Every row gives one point. Before rounding, the points of a table are all equally far from one centre. They may lie mostly on one side of it. Where is the centre, to within rounding?
In the rows, 128 means zero.

Points (5 x 2):
[[127 107]
 [158 103]
 [163 206]
 [111 117]
 [194 181]]
Centre: [148 155]

Points, 12 rows:
[[152 129  73  88 101 141 134 129  96]
 [143 156  84 131 136 131 104 192 124]
 [153 162 144  44 102 174 168 158 166]
 [167 167  90  42 108 166  99 186  98]
 [157 193 107 109 123 156 141 196 109]
 [146 154 122  38  87 142 172 172 149]
 [109 130 103 116  79 184 101 149  89]
 [106 117 141  52  85 122 142 193 156]
 [162 161 145  40  94 189  86 196 122]
 [103 154 154  72  92 171 178 146 142]
 [135 153 136  77  88 173 121 233 121]
 [113 152 143  35 111 190 102 178  82]]
Centre: [130 146 127  80 116 155 112 159 134]

Points, 27 rows:
[[ 65 169 136 154 164  47 115 121 177 115 139 103 145  90 163 118 158 114
  145  65]
 [114 205 161 196 163 154 119 103 183 182 131 132  55  84 120 103 136 133
  204  72]
 [118 191 111 192 195  93  97 126  74 185  78 160 124  89  93  95 153 155
  179  93]
 [114 234 166 132 151  97 102 138 146 189 141 146 113 134 117 162 128 132
  147 103]
 [121 176 162 213 165 119 114  86 153 133 124 121 124  39 153  81 194 142
  158 106]
 [ 89 188 161 181 141  95  72 110 158 173 153  91  46 125 113 149 136 173
  201  85]
 [ 90 121 127 199 134  97  85 106 115 129  83 110 103  63 115  78 165 194
  175  65]
 [ 99 181 163 173 167  92  74 108 138 134 124  87  94  68 109 153 142 175
  236  42]
 [ 81 197 149 172 153 142 113 154 163 102 110 116  81  78 126  64 134 143
  216  89]
 [ 39 193 139 179 135  94 130 138 128 139 132 146 133  98 148 125 180 199
  115 121]
 [ 75 185 188 148 161  80 149  80 176 191 123 164 106  78 125 116 150 188
  203  95]
 [113 175 202 154 144  72  91  79 174  88 122 130 138  85 141 140 147 136
  150  52]
 [ 62 149 139 207 227  92 100 132 143 137  89 131 139 136 121 106 129 162
  223  95]
 [ 76 196 131 148 126  87 122 139 137 168 169 111  64 104 157 128 143 197
  118  86]
 [113 155 180 145 106 102  96  48 141 152 122 132  71 103  97 114 167 185
  198 123]
 [ 65 161 124 181 142 111 110 143 121 145 107 182 139 142 111  64  91 155
  161 118]
 [131 176 135 199 124 148  48  64 103 124 125 116  91 103 107 133 118 154
  196  50]
 [ 81 140 125 189 138 114  77  77 130 134 138 137  77 128 187 110 123 220
  187  73]
 [ 69 151 173 200 151  77 147 122 130 166 151 100  92 114 104  99 165 154
  210 156]
 [ 31 165 166 211 177  95 129 110 142 101  86 126  97 136 124 100 185 176
  146 132]
 [ 70 128 135 159 175  75 106 148 128 189 140  86 111 128  95 148 103 189
  141 106]
 [ 94 182 166 236 130 131  88 101 146  85 150 137 123  71  88 117 146 144
  176 114]
 [113 163 210 189 152  87  81  55 136 136 127 114 113 112 106  57 142 127
  192  90]
 [117 158 122 207 165 118 119 157 127 198 176  91  81 135 113 128 140 145
  146  64]
 [110 170 184 141 172 105  76 107 204 132 101 131  64  96 163 137 145 116
  191  97]
 [ 83 158 156 142 122 113 191  78 168 141  99 122  96  85 157  82 115 148
  131 101]
 [ 87 202 132 182 164 110 104 137 152 187 100 160  79  93  87 112 125 190
  217  84]]
Centre: [ 86 157 149 159 175 118 121  98 113 134 132 137  98 104 125 127 139 142
 163  88]
